Rows are points. The ring and each string are closed loops that go straight from each point to the next, and from the last back to the first. Before rounding, they use only three directions, however many columns there are. Count how often each string passes through the ring. Passing back the other way cancels.
In the rows, 128 means zero.

Ring (6 x 4):
[[180 156  83  74]
 [187 229 139 121]
 [156 201 170 170]
 [122 140 148 169]
 [109  57  94 127]
 [146  58  67  82]]
String, 14 rows:
[[136  77 157 177]
 [166 111 149 152]
 [167 115 175 178]
 [150 156 196 203]
 [118 209 179 196]
 [113 199 139 159]
 [124 170 124 141]
 [148 135 141 150]
 [140 133 125 138]
 [168 102 148 150]
 [129  51 148 173]
 [ 66  51 100 154]
 [ 49  81  77 137]
 [ 76  58 118 167]]
Times through: 1

Ring, 9 rows:
[[136 148 148 122 151 131 144 143 127 120 148]
 [114 162 145 124 148 131 126 158 134 106 150]
 [ 79 159 142 128 141 128 110 167 135  96 146]
 [ 50 137 137 131 135 127 105 164 127 100 138]
 [ 43 104 132 131 132 127 117 149 114 115 129]
 [ 61  82 138 130 134 124 138 130 105 133 124]
 [ 89  78 148 130 138 120 157 119 102 143 123]
 [126  95 157 127 145 119 169 116 106 145 130]
 [142 126 153 123 151 126 159 129 118 133 142]]
String:
[[ 44 112 100 119 137 152 102 154 117 113 139]
 [  7 110 126 134 126 127  95 163 119 102 128]
 [ 41 120 157 140 129 108 117 157 121 105 127]
 [ 69 124 158 136 135 112 128 150 122 111 132]
 [ 79 126 124 122 142 140 119 150 121 115 141]
 [ 49 153 112 122 139 147  88 175 134  91 148]
 [ 57 166 140 131 137 127  95 179 139  86 146]
 [ 72 159 167 139 136 107 115 168 135  93 139]
 [ 85 137 156 133 139 116 128 153 126 109 137]
 [ 78 147 122 121 143 142 108 162 129 103 147]
 [ 57 165 115 122 140 146  86 179 138  87 152]
 [ 36 164 143 135 132 121  87 184 139  80 142]
 [ 27 148 136 134 131 124  89 178 133  87 138]
 [ 46 128 157 139 131 110 115 160 124 102 130]
 [ 69 120 151 134 136 117 128 148 120 114 132]
 [ 63 116 124 124 138 137 117 150 118 115 137]]
Times through: 3

Ring (10 x 14):
[[170  83 130 114 112 202  83 102 155 130 117  95  88 126]
 [172 114 123 125 111 201  66 139 135 122 129 100  90 140]
 [158 142 116 127 110 187  59 172 117 121 139 104 106 154]
 [126 165 109 118 108 160  65 194 106 127 146 107 135 165]
 [ 97 163 102 108  98 142  81 186 110 138 147 109 155 170]
 [ 78 139  97 102  80 138 105 153 129 152 144 111 162 171]
 [ 79 103  98  98  69 149 123 109 152 160 136 110 152 162]
 [ 95  79 107  96  75 162 127  82 166 159 126 105 137 148]
 [123  64 121  97  91 177 119  71 173 152 116  98 118 132]
 [149  65 130 102 105 191 104  77 169 141 112  94 100 123]]
String:
[[185  60 142 110 122 211  87  78 169 129 105  88  75 110]
 [171  39  96 150  34 249 110  39 185 144 133 116  53 154]
 [153  58  91 147  33 233 110  59 175 146 139 119  70 163]
 [152  65  94 143  41 226 106  69 170 144 139 117  75 161]
 [179  53 116 133  75 232  96  63 174 135 122 104  63 136]
 [193  72 147 109 135 209  75  96 159 122 105  86  75 108]
 [180 105 165  84 182 171  62 140 138 116  96  73 107  95]
 [162 120 155  85 171 160  65 154 130 120 105  79 121 108]
 [179 129 148 103 161 179  52 165 123 113 114  84 104 117]
 [181 140 116 140 108 207  48 172 116 113 140 105  85 153]
 [160 139  83 164  49 221  64 160 120 125 163 125  82 188]
 [140 130  72 164  28 217  80 143 129 135 167 130  89 197]
 [151 147  76 167  41 218  64 168 116 126 169 129  87 196]
 [165 161 110 139 106 193  46 194 104 114 147 108 100 163]
 [169 155 144 104 164 167  44 195 107 111 122  87 117 127]
 [159 137 147  93 164 160  58 172 120 118 114  84 123 119]
 [138 119 126 103 121 168  81 142 135 132 124  96 123 137]
 [139 110 110 120  89 187  87 127 141 136 134 106 109 152]
 [144 118 149  81 160 152  76 148 134 128 108  82 132 114]
 [183  92 170  79 185 173  68 124 147 119  90  71 104  87]]
Times through: 0

Ring (10 x 14):
[[117 171 137 166 140 137 133 114 197  55 151 183 131 126]
 [140 136 148 190 135 121 127 129 204  62 166 147 153 140]
 [163 105 151 190 128 110 119 140 183  89 167 103 162 144]
 [176  87 148 178 123 106 113 145 158 116 162  70 162 141]
 [178  80 141 144 120 110 103 146 126 151 151  37 154 130]
 [162  97 133 112 124 123  99 137 115 161 140  40 140 117]
 [139 130 123  90 129 138 104 124 110 154 127  73 121 104]
 [115 171 113  83 133 153 118 108 112 132 115 130  99  93]
 [104 192 111  95 135 157 128 101 127 107 115 169  94  93]
 [104 193 122 130 139 151 135 103 164  74 130 193 106 106]]
String (28 x 14):
[[205  53 146 171 110  95 106 156 115 157 156  20 165 139]
 [195  61 144 155 114 101 102 153 117 160 154  18 162 135]
 [177  92 131 133 115 115 110 139 100 160 137  51 138 119]
 [149 129 128 131 125 129 118 126 126 127 135 102 128 115]
 [158  91 146 133 132 118  95 142 158 136 159  42 159 131]
 [154  96 143 122 132 122  94 140 152 141 155  41 154 127]
 [142 131 132 130 130 130 114 126 141 120 140 102 132 117]
 [147 136 117 101 122 136 116 121  92 152 119  94 111 101]
 [137 143 109  65 124 146 109 116  72 175 107  79 100  88]
 [132 160 104  71 122 149 119 110  67 163 101 110  90  84]
 [133 159 111  96 124 144 124 112  91 141 111 125  99  94]
 [130 149 127 120 132 138 117 119 142 115 135 121 123 111]
 [100 181 121  96 143 155 117 107 156 102 129 149 110 101]
 [ 86 207 114  89 145 164 125  96 154  90 120 183  95  93]
 [110 174 126 121 140 147 123 110 164  90 136 157 116 109]
 [125 162 125 127 133 141 125 114 146 101 133 146 117 110]
 [124 180 112 120 126 146 137 106 114 108 115 171  96  98]
 [ 95 216 117 139 138 156 147  95 165  56 124 234  95 103]
 [ 98 196 135 168 146 146 139 106 216  32 151 219 124 123]
 [117 180 131 167 136 139 140 110 184  55 144 199 122 121]
 [140 147 127 140 127 133 126 120 138 108 135 134 123 115]
 [137 139 140 161 134 127 122 126 180  84 154 133 142 129]
 [138 122 163 209 143 115 118 137 249  42 187 136 175 156]
 [155 108 164 223 136 106 121 142 236  49 188 126 179 160]
 [168 105 150 200 124 107 124 140 178  86 166 112 160 145]
 [159 119 136 160 123 119 122 132 141 113 145 106 139 126]
 [152 122 135 149 126 123 118 130 145 114 145 103 138 124]
 [178  95 137 161 116 111 117 140 122 135 146  74 145 128]]
Times through: 1
